Each row of a before or after table is a point. One or more steps were done to the points. Then noise was added and the rows were shuffled. The steps act on columns, c1 being the first. What was done? A step turns or swaps two columns, mirrors them in a line or flattens them onto one, adds a multiple of one to another, or multiplies or shifts one. Angles are multiples of 10 degrees, from the lower column toward the higher: turns from -170 to 170, lines from 10 to 170 but not 90. Use the fewest steps. Two steps may share a column if one is a turn and the other turns, adds or multiplies; they go together, in the order done. Otherwise the lowest column goes first.

Before (9 x 3)
array([[ 0.28,  0.33,  0.32],
       [ 0.29,  0.59, -0.01],
       [-0.26, -0.44,  0.37],
       [ 0.39, -0.16,  0.04],
       [-0.48,  0.25,  0.54],
       [ 0.17, -0.23,  0.38],
       [ 0.14,  0.27, -0.30],
       [ 0.28, -0.35,  0.55],
       [ 0.17, -0.24, -0.04]])
After (9 x 3)
array([[-0.54, -0.35, -0.14],
       [ 0.41,  0.24,  0.43],
       [-0.43, -0.15,  0.27],
       [-0.23,  0.26,  0.16],
       [-0.03,  0.27,  0.08],
       [-0.11,  0.46,  0.74],
       [-0.05,  0.27,  0.43],
       [-0.34, -0.11, -0.32],
       [ 0.29, -0.43,  0.41]])
Steps: turn c1 and c2 by 150 degrees; add 0.3 times c2 to c3

Before (11 x 6)
array([[ 0.04, -0.12,  0.00, -0.12,  0.02,  0.06],
       [-0.07, -0.05,  0.22, -0.12,  0.11, -0.21],
       [-0.02,  0.05,  0.00, -0.21, -0.07, -0.22],
       [-0.07,  0.12, -0.03, -0.15,  0.05, -0.26],
       [ 0.07,  0.00,  0.12, -0.20, -0.09, -0.19],
       [-0.11, -0.13,  0.10, -0.04, -0.07,  0.81],
       [ 0.09,  0.12,  0.11, -0.06,  0.13,  0.08],
       [ 0.11, -0.12,  0.03,  0.21, -0.01, -0.03],
       [ 0.11,  0.09,  0.18, -0.03, -0.10, -0.14],
       [-0.09,  0.08,  0.03,  0.00, -0.07, -0.12],
       [-0.10,  0.02,  0.12,  0.00, -0.07, -0.23]])
After (11 x 6)
array([[ 0.02, -0.08,  0.27, -0.16,  0.19, -0.15],
       [ 0.02,  0.00,  0.13, -0.30, -0.13, -0.11],
       [ 0.01,  0.14,  0.13,  0.01,  0.22,  0.12],
       [ 0.03,  0.09,  0.16, -0.12, -0.18, -0.14],
       [ 0.02,  0.03, -0.01, -0.28, -0.08, -0.10],
       [-0.05,  0.01,  0.11, -0.12, -0.13, -0.29],
       [-0.01,  0.14, -0.01, -0.24,  0.09, -0.20],
       [ 0.02,  0.07,  0.03, -0.06, -0.11, -0.15],
       [ 0.01, -0.10,  0.08,  0.38, -0.13,  0.99],
       [ 0.00, -0.11, -0.02,  0.17, -0.03, -0.18],
       [-0.01, -0.13,  0.01, -0.05,  0.03,  0.10]])
Steps: multiply c1 by 0; turn c4 and c6 by -30 degrees; multiply c6 by 1.3; multiply c5 by 1.6
